Each row of a before or after table is a point. The points were changed in one or more steps. Then noise was added and the rows were shuffled. The steps act on how far a point lies along the listed directions, d1 being the first. Write out the steps. A step turns or swaps two directions, mirrors them in a line or flattens them onto one, adds a multiple of one to another, or multiplies one. Angles are multiples of 10 degrees, from the lower direction toward the higher: turns from -170 to 170, lines from 10 to 170 but not 90. Use the fewest steps. Two steps may share a direction if one is a turn and the other turns, adds or multiplies; they go together, in the order done. Otherwise the lowest direction goes first.
In the rows, zero is written as 128.

Directions:
(1): [83 98]
(2): [ 98 173]
Before (12 x 2):
[[126 126]
 [157 143]
 [152 190]
 [163 184]
 [132 136]
 [113 133]
 [147  93]
 [173 117]
 [165 126]
 [174 110]
 [130 151]
 [118 138]]
After (12 x 2):
[[212 217]
 [144 160]
 [138 141]
 [199 125]
 [115 138]
 [183 161]
 [145  90]
 [126 124]
 [197 221]
 [104 127]
 [200 135]
 [190 142]]
Steps: multiply d1 by 2

Directions:
(1): [163 119 187 158]
(2): [122  97  96 189]
(3): [ 66 100 162 125]
(4): [102 190 136 162]
Before (12 x 4):
[[116 149  96 122]
 [142  44 188 156]
 [ 99 188 121 110]
 [130 105 134  96]
 [133  57 141 127]
 [ 53 142 122 177]
 [126  56  85 137]
 [148 188 205 129]
 [130  95 170 147]
 [180 189 126 181]
 [155 126 125  91]
 [145 100  75 140]]
After (12 x 4):
[[ 47 139 163 163]
 [132 109 154  94]
 [111 119  78 112]
 [ 61 189 134  83]
 [140 183 165 135]
 [151 113 127  99]
 [149 178  89 187]
 [145 137 155 152]
 [166  62 102 151]
 [105  83  43  93]
 [142  78 141 166]
 [142  80  82 107]]
Steps: turn d1 and d3 by 150 degrees

Directions:
(1): [178  87 123 155  67 123]
(2): [179 128  69 100 164 105]
(3): [102 112  73 124 115 195]
(4): [179 145 168 101 138 186]
(5): [119 163 120  67  71 112]
Before (12 x 6):
[[145  89 146 159  76 141]
 [138  88 145 122  50 167]
 [121 127  96 141 160 137]
 [133 126  54 102 127  53]
 [124 117 147 143 156 204]
 [150 111 104 131 139 193]
 [ 51 120  94 144 206 157]
 [135  93 152 162  96 118]
 [ 77 201 116 108 110  89]
 [135 138 128 111 166 153]
 [ 78 125  77 146 156 161]
 [171 121  93  85 193 144]]
After (12 x 6):
[[ 78 114 185 167 129 215]
 [136 203  61  76 151  71]
 [123  92 168 170  87 126]
 [151 122 106  97 179 143]
 [157  87 116 113  65 155]
 [ 60 128 107 156 144 177]
 [101 128 121 153 143 150]
 [ 10 120 151 168 176 186]
 [118 136 136 119 159 154]
 [122 105 123 145 123 194]
 [174 129  30  81 149  52]
 [138  89 154 164  71 143]]
Steps: add 1.5 times d5 to d2; multiply d4 by 0.7

Directions:
(1): [194  76  91 133 177 122 102 143 163]
(2): [146 154 129 165 173 183 105  73  83]
(3): [166 191 145 143 147  50 115 136 113]
(4): [131 140 121  33 138 119 102  75 136]
(5): [147 115  87 160  81  97 161  56 141]
Before (14 x 9):
[[164  51 120 146 202 199  76 171 126]
 [ 57  83 120  98  50 109 166 108 142]
 [156 185 115 116 111  71 136  56  98]
 [ 82 105 132 134  74  88 181 155 172]
 [170 137 111 150 137 122 114  72 140]
 [151  99  89 137 178 175 106 104  99]
 [ 83 113 122 100 123 168 138 144 130]
 [206  96 130 163 203 169  96 150 108]
 [168 107  88 130 208 176 111 125 109]
 [ 82 144 132 110  77  80 166 168 142]
 [114 113 123 175 145 174 109 163  88]
 [160 231 155 133 126  88 129  96  89]
 [157  90 109 189 151 203 115 161 109]
 [155 168 121 190 172 116 100  70  89]]
After (14 x 9):
[[173  49 123 104 146 124 125 212 166]
 [105 176 131 167 140 172 135  85  76]
 [ 90  77 111 103 112 159 117 173 130]
 [ 96 147 122 115 119 148 122  17  79]
 [107 141 130 165 148 187 138  49 104]
 [130  53 101  85 109 170 124 174 159]
 [158 117 112 145 105  80 139 124 170]
 [111  99 116 162  89  57 152 180 167]
 [133 181 157 184  77  79 171 177 119]
 [150  37 116  64 173 146  81 187 164]
 [148 171 122 174  85  50 166 121 111]
 [101 145 125  75 146 151 115 116 116]
 [138  83  88  72 129  93 126 161 153]
 [154  85  93  75 158  95 134 187 159]]
Steps: multiply d2 by -1; turn d3 and d4 by -60 degrees

Directions:
(1): [140 178 185 166  98 163  74  97 104 164 151]
(2): [ 87 107 166 119 123 150 163 200 105 159 189]
(3): [156  98 158 110 149 170 133 147 143 192  50]
(4): [189 164 112  93  97 132 204 100 119 159 153]
(5): [193 121 150 213 136 106 154 170 147 106 131]
Before (14 x 11):
[[149 130 144 151 124 134 115 124 124 135 116]
 [140 136 145 125 128 143 112 102 135 155 114]
 [140 120 120 113 143 130 132 143 135 118 110]
 [129 144 128 138 119 139  98 104 127 128 121]
 [115 132 139 126 128 130 128 137 116 134 140]
 [128 117 143 119 131 143 145 137 138 138 113]
 [147 122 162 159 124 147 122 149 130 145 125]
 [119 137 133 147 125 133 106 124 128 132 131]
 [ 86 125 150 138 133 143 106 158 122 152 167]
 [141 108 137 126 145 129 132 127 137 128 101]
 [102 112 140 146 151 141  78 134 135 122 105]
 [118 141 133 136 126 132  99 105 126 121 119]
 [138 120 131 119 137 127 127 125 142 123 103]
 [121 135 102 151 129  80 127 114 134  64 175]]
After (14 x 11):
[[146 108 144 160 137 133 119 148 142 125 103]
 [131 121 137 105 132 141 142 123 134 158 126]
 [123 105 153 130 144 138 123 143 130 136 115]
 [ 78 113 138 132 140 133  96 142 125 117 128]
 [135 126 136 119 137 141 122 144 128 128 120]
 [ 95 131 127 155 127  95 115 136 121  78 196]
 [ 29  65 156 177 186 137   5 176 144  90  84]
 [ 96 118 130 124 129 140 112 142 123 127 135]
 [ 99 114 114 172 164 109  48 118 157  95  91]
 [ 97 116 127 149 139 126  97 143 133 119 123]
 [119 116 148 119 133 138 125 143 133 135 122]
 [129 134 124 134 134 117 116 117 127 118 115]
 [143 127 138 124 128 141 140 121 141 136 104]
 [129 113 141 139 131 133 129 148 123 133 124]]
Steps: multiply d1 by 0; mirror d2 and d5 in the line at 80 degrees; multiply d4 by 3

Directions:
(1): [ 94  94 136 177 113 147 147  53 157 172 161 148 187  97]
(2): [163 110 170  89 175 202 145 175 162 140 135 145 182 150]
(3): [133 119 110  96 196  66 200 115 116 128 196 116 127 132]
(4): [170  96  89 104  70 143 157  94 101 135 131 173 120 211]
(5): [184  96 169 175 160 128 134 123 127 162 122 176  46 102]
(6): [120 189 158 101 174 149  95  50 100  87 128 177 127 139]
Before (14 x 14):
[[143 124 147 163 105 170  58  64 100 165  87 190  95 116]
 [198 116 163 117 207 170 148 174 137 149 125 166  81 134]
 [185 151 151 104 211 103 142 106 119 112 167 179  93 107]
 [165  67 159 136 175 133 164 175 140 143 130 141 127 143]
 [205 121 165 126 194 114 166 184 138 141 134 143  66 126]
 [146 118 126  70 169 153 151 185 135  98 107 122 134 157]
 [164  95 115 117 160 114 146 217 158 134 149  70 140 146]
 [136  86 118 132  47 172 124  65 131 172 143 171 115 169]
 [145  44 131 102  89 186 194 148 165 175 165 140 206 167]
 [167 128 114 156  78 140 102  66  81 103  49 183  64 155]
 [195 117 166 118 105 195  71  74  86 104  71 234  55 181]
 [145 105  71 149  73 117 131 113 104 143 138 161 141 157]
 [118  86 127  96  97 197 149 107 164 153 134 124 193 178]
 [145 131 128 134 117 147  95 143 113 110  82 140  86 154]]
After (14 x 14):
[[172 137 154 121 206 109 148  79 131 129 178 186 115  96]
 [115  83 133 115 154 173 171 113 163 140 138 141 189 128]
 [119 106 133 171 104 162 109  89 134 144 105 156 131 131]
 [180  80 122  51 105 168 174 227 134 130 131 117 144 198]
 [175  93 167 149 198 182 158 122 157 177 149 181 120 112]
 [166 117 111  85  60 155 107 134 103 130 111 152  60 196]
 [141  73 119 152 150 128 159 164 180 166 172  83 181 123]
 [155 116  69 131  80 111 125 138  95 129 126 155 122 167]
 [161 139 144 137 112 162  46 105  85 142  69 177  65 132]
 [156 116 119 172  73 147 108  43  91 118  59 190  84 145]
 [176  99 172 143  97 205  81  32 102 129  89 246  85 165]
 [161  63 163 142 170 133 168 165 143 148 133 146 133 141]
 [146 114 122  53 107 181 131 171 140 116 107 108 143 203]
 [174  90 172 172 180 132 183 115 166 182 163 163 120 100]]
Steps: multiply d1 by -1

Directions:
(1): [138  91 108 110 115 150  49 140 107 170 161 122  87 123  25 153 142 142]
(2): [119  90 152  83  82 211 131 120  86 165  61 147 152 177 155 129 153 109]
(3): [147 193  51 134 127 137 129 176  69 122  86  78 149 151 102 106  80 101]
(4): [ 63 114 115 120 189 110  69 168 175 169  71 154 123 116 154 149  87  91]
(5): [144  87 155 157  72  94  77 118  77 111 102  83 102  87 184 153  71 150]
Before (10 x 18):
[[137 122 121 116 125 132  95 131 129 153 138 109 107 128  88 137 135 130]
 [122 141 107 124 146 117 144 123 155 121 155 132 133 136  98 132 126 120]
 [170 150 130 143 113 130 172 100 106 112 156 115 134 125 113 113 149 168]
 [153 163  92 152 126 115 113 154  81 119 131  82 108 129  80 135 111 116]
 [130 177  98 134 142 136 134 163 103 123 140 111 151 144  85 121 108 120]
 [161 115 168 124  77 152 154 110  99 109 114 115 140 156 165 106 130 150]
 [157 164 118 130 108 115 150 125  97 109 120 116 143 129 147 115 107 137]
 [100 139 122  71 158 220 162 135 155 171 112 190 153 176  83  90 193  95]
 [128 123 111 136 109 151 125 145  68 129  44 112 156 160 163 113 121 119]
 [140 132 132 145 139 111 112 118 133 130 141 119 125 113 138 141 111 134]]
After (10 x 18):
[[123 136 105 127 147 113 135 123 156 123 156 130 127 131  93 137 123 123]
 [ 87 125 132 128 171 117  84 158 158 153 142 149 125 117  99 151 111 121]
 [143  88 108  99 114 150  34 137 116 188 166 107  76 126   6 157 151 142]
 [106 164 132 119 150 115 163 138 145 124  71 153 164 137 211 114  99 107]
 [136 155 137 141 114 122 154 146 106 100  56 100 161 152 220  97  72 116]
 [127 177  83 137 161 126 140 154 116 138  83 114 149 135 131 113  97 122]
 [ 99  90 165 157 131  98 122 120 127 114  52 137 143 119 239 130 110 131]
 [150 128 124 181 130  51  73 128 130  90 191  86  70  38 103 129  79 167]
 [ 94  96 116 108 161 150  49 161 140 192 119 149  87 137  47 168 145  99]
 [136 137 131 120 138 154 136 116 130 145 131 138 142 146 124 129 142 123]]
Steps: multiply d1 by 3; swap d2 and d5; turn d3 and d4 by 110 degrees

Directions:
(1): [140 146  88 149 104  94 146 158  90  60  80 159  86 151  64 148 145 154
  54 100]
(2): [133  53 122 114  77 119 149 157  26 183  99 156 133 135 157  93 154 115
 138 153]
(3): [ 97 174 160 232 142 156 142 126  74 182 132  99 108 145  89 128 126  93
 150  83]
Before (9 x 20):
[[119  87 126 120 112 138 137 120  84 173 125 128 147 129 159 100 121 115
  143 137]
 [133 119 150 120 117 132 132 123 138 125 144 134 141 126 146 128 115 119
  137 143]
 [139  85 129  89 107 129 123 134 110 173 138 146 153 123 162 111 141 118
  147 160]
 [134 138 145  91 145 139 113 119 193 114 151 118 153 110 181 136 111 130
  158 156]
 [139 138 108 110 144 125 118 121 174  96 132 131 135 110 126 140 117 140
  126 139]
 [127 127 110 159 116 112 153 152  66 127 105 138 106 144 104 130 137 123
  109 112]
 [124 122 131 164 110 132 139 138  72 161 117 126 125 138 123 115 120 101
  144 140]
 [141 132 108 111 115 109 125 136 141  74 103 163 122 125 123 160 128 172
   78 120]
 [138 126 127 121 139 122 118 125 140 134 150 124 142 117 145 130 115 128
  146 151]]
After (9 x 20):
[[131 115 151 125 148 139 118 116 133 184 168 110 160 109 171 114 109 107
  184 155]
 [103 108 201 138 145 183 115 104 130 249 183  81 178 106 229  95 110  74
  246 165]
 [121 127 126 170 129 136 138 133  87 158 114 126 126 128 116 127 130 111
  146 124]
 [125 114 166 123 123 147 128 113 139 156 158 122 154 120 166 118 113 108
  165 151]
 [125  86 132  62 142 144 111  91 170 159 159 115 175 105 198 111 102 126
  166 161]
 [152 150  60 125 111  70 152 168 114  12  79 165  82 153  59 165 139 170
   33 103]
 [138 137  86 185  79  90 157 177  32  64  44 193  75 159  57 163 158 171
   27  80]
 [138  76 149  60 129 147 105 107 158 201 168 128 185 105 206 104 126 107
  187 182]
 [144 131 108  96 130 117 115 123 176  86 134 129 137 119 135 136 104 135
  125 158]]
Steps: multiply d1 by 3; mirror d2 and d3 in the line at 140 degrees

Directions:
(1): [ 91 160 110 114  51 143 105 230 153 147 123 158  95 185 153 165 114 140
 115 211 170 134 114 159  95  56 116 134 124 143 105 118]
(2): [118 127 134 161 138  80 116 207 119 143 153 151 120  88 161 154 144 140
 232  86 119 111 152 128  68 176  89 135 212  87 112  99]
(3): [113 140 158 141  75 128 177 155  45  69 183 119  92 107  69 199 167 116
 108 102  76 168  97  93 133 109 109 111 101 112  80 163]
(4): [191 155 171 140 157 126 132 214  73  92 168 104 194 138 137 150  93 172
  91 138 151  52 158 140 157 148 203 116 113 135 141 111]
(5): [130  86  47 164 120  85 117 154 179 149 129  51 143 145 141 126 137 107
 102 129 117 103  89  71 158 131 166 120 109  47  42 102]
(6): [136 124 186 154  83 119 207  92 208 165 217 127 152 134  99 131  86 121
 127 103 202 139 152 162 112 152 104 127  98 133  81  97]
Before (13 x 32):
[[154 143 222 130 143 122 220  43 199 137 167 162 146  98  74 111 103 133
  149  55 175 134 187 162  93 183  87 131 142 148 147 123]
 [188 175 217 123 178 159 145 144  15  51 168 112 189  96 106 124 114 164
   90 121 129  90 141 151 180 159 192 130 104 208 217 141]
 [106  88  88 105 117 139 115  11 164 112  62 117  80 132  90 103 153  98
   74 158  86 161  88 120 153  78 122 123  87 113 148 178]
 [ 82 113  87 116 120 129  91  94 158 148  73 115  70 146 133  96 189 112
  124 143  95 146  97 101 157 119 128 122 135  86 113 139]
 [133 125 207 113 124 161 185 103 106 140 165 151 161 132 118 139  85 137
  131 108 158 125 169 167 122 139 120 128 115 181 191 134]
 [ 77 105 102 123  79 108 174  35 184 160 109 120  69 159  89 129 132  68
  121 118 134 217  86 118 132 121  81 129 116  97  76 134]
 [ 87 129 179 117  83 162 151  75 166 146 104 164 110 160 132  94 127 128
  174 131 178 185 135 174  85 119  66 160 102 167 154 115]
 [112 162 166 167  91 132 184  95 214 169 188 127 134 146  92 151 109 117
  138  97 158 168 123 152 105 152  75 143 103 118  83 116]
 [104  84  87 128  87 127 124  63 189 156 121  92 118 144 114  99 153  85
  101 135 113 166  80  93 141 118 100  99 121 106  76 133]
 [ 87 117 138 114  94 166 154  26 146 159 130 193 110 115  97  95 130 128
  162 130 136 185 140 163  96 140  68 171 152 166 147 157]
 [182 157 177 108 174 174 141 116 124  81 128 133 194 124 138 107  78 169
   62 131 182  57 168 178 171 139 210 111  98 193 197 125]
 [ 92 104  81 118  81 113 122 128 137 118 116 101 105 128 127 114 152  84
   97 147  75 146  96  92 135  85 119 118 100  97  80 149]
 [127 121 188 115 178 124 117  41 161 185  92 188 121  94 120  69 115 132
  192 112 145 151 165 177  98 166  62 149 165 186 209 122]]
After (13 x 32):
[[131 101 115 114 207 121  67  36 189 197  30 140 136 122 147  34 118 127
  148 145 130 127 138 143 133 149 109 141 150 160 202 119]
 [ 81 116 128 139  92 105 134 117 174 158 138 124  77 127 119 120 185 119
  163 106 124 154 117 111 123 152  88 121 143  68  75 120]
 [ 75 117 109 113  80 123 171  25 157 134  92 127  62 159  79 133 134  67
  114 123 118 230  83 121 136 111  78 126 111 113  92 149]
 [163 138 130  76 194 166 131  11 154 105  38 131 137 136  93  62 127 124
   62 127 114 122 137 122 167 118 157 123 106 170 209 167]
 [113 173 112 113 122 180 118  59 143 121  86 112 114 172  87 127 136 116
   56 159  99 176  86 126 167  94 123 135  64 148 151 178]
 [104  91 115 136  73 132 152  67 168 142 147 104 104 136  94 124 165  81
  109 117 107 182  76  94 128 122  77  94 116 108  66 138]
 [200 164 231 146 184 137 154 151  83  99 197 121 207  93 132  99  81 168
  140 105 183  65 173 175 147 198 174 136 136 196 207  98]
 [107  87 152 151  73  95 188  44 222 153 165 141  87  99  80 132 124 107
  161 102 147 159 127 151  86 141  66 122 126  88  91 128]
 [184 144 172 135 170 143 153 129 180 119 160 112 210 124 158 105  67 164
   85 111 208  46 176 174 155 166 204 111 110 152 156  94]
 [ 88 115 138 132  61 103 163 139 136 118 167 130 100 107 116 137 142  90
  134 117  96 167 121 118 105 109  82 119 111 104  70 142]
 [ 93 103 101 102 119 176 124  11 159 166  85 175 120 132 119  69 120 126
  142 154 130 168 133 154 115 128  97 168 147 162 159 155]
 [140 117 162  96 157 165 140  81 124 150 113 138 173 156 138 107  80 140
  100 135 157 109 153 162 146 121 153 131 109 185 216 132]
 [ 91 122 133 105 110 169 110  75 171 146  51 139 116 183 149  67 130 126
  141 160 163 172 122 161 114 106 104 159  96 165 163 116]]
Steps: mirror d2 and d6 in the line at 140 degrees; turn d3 and d5 by -40 degrees
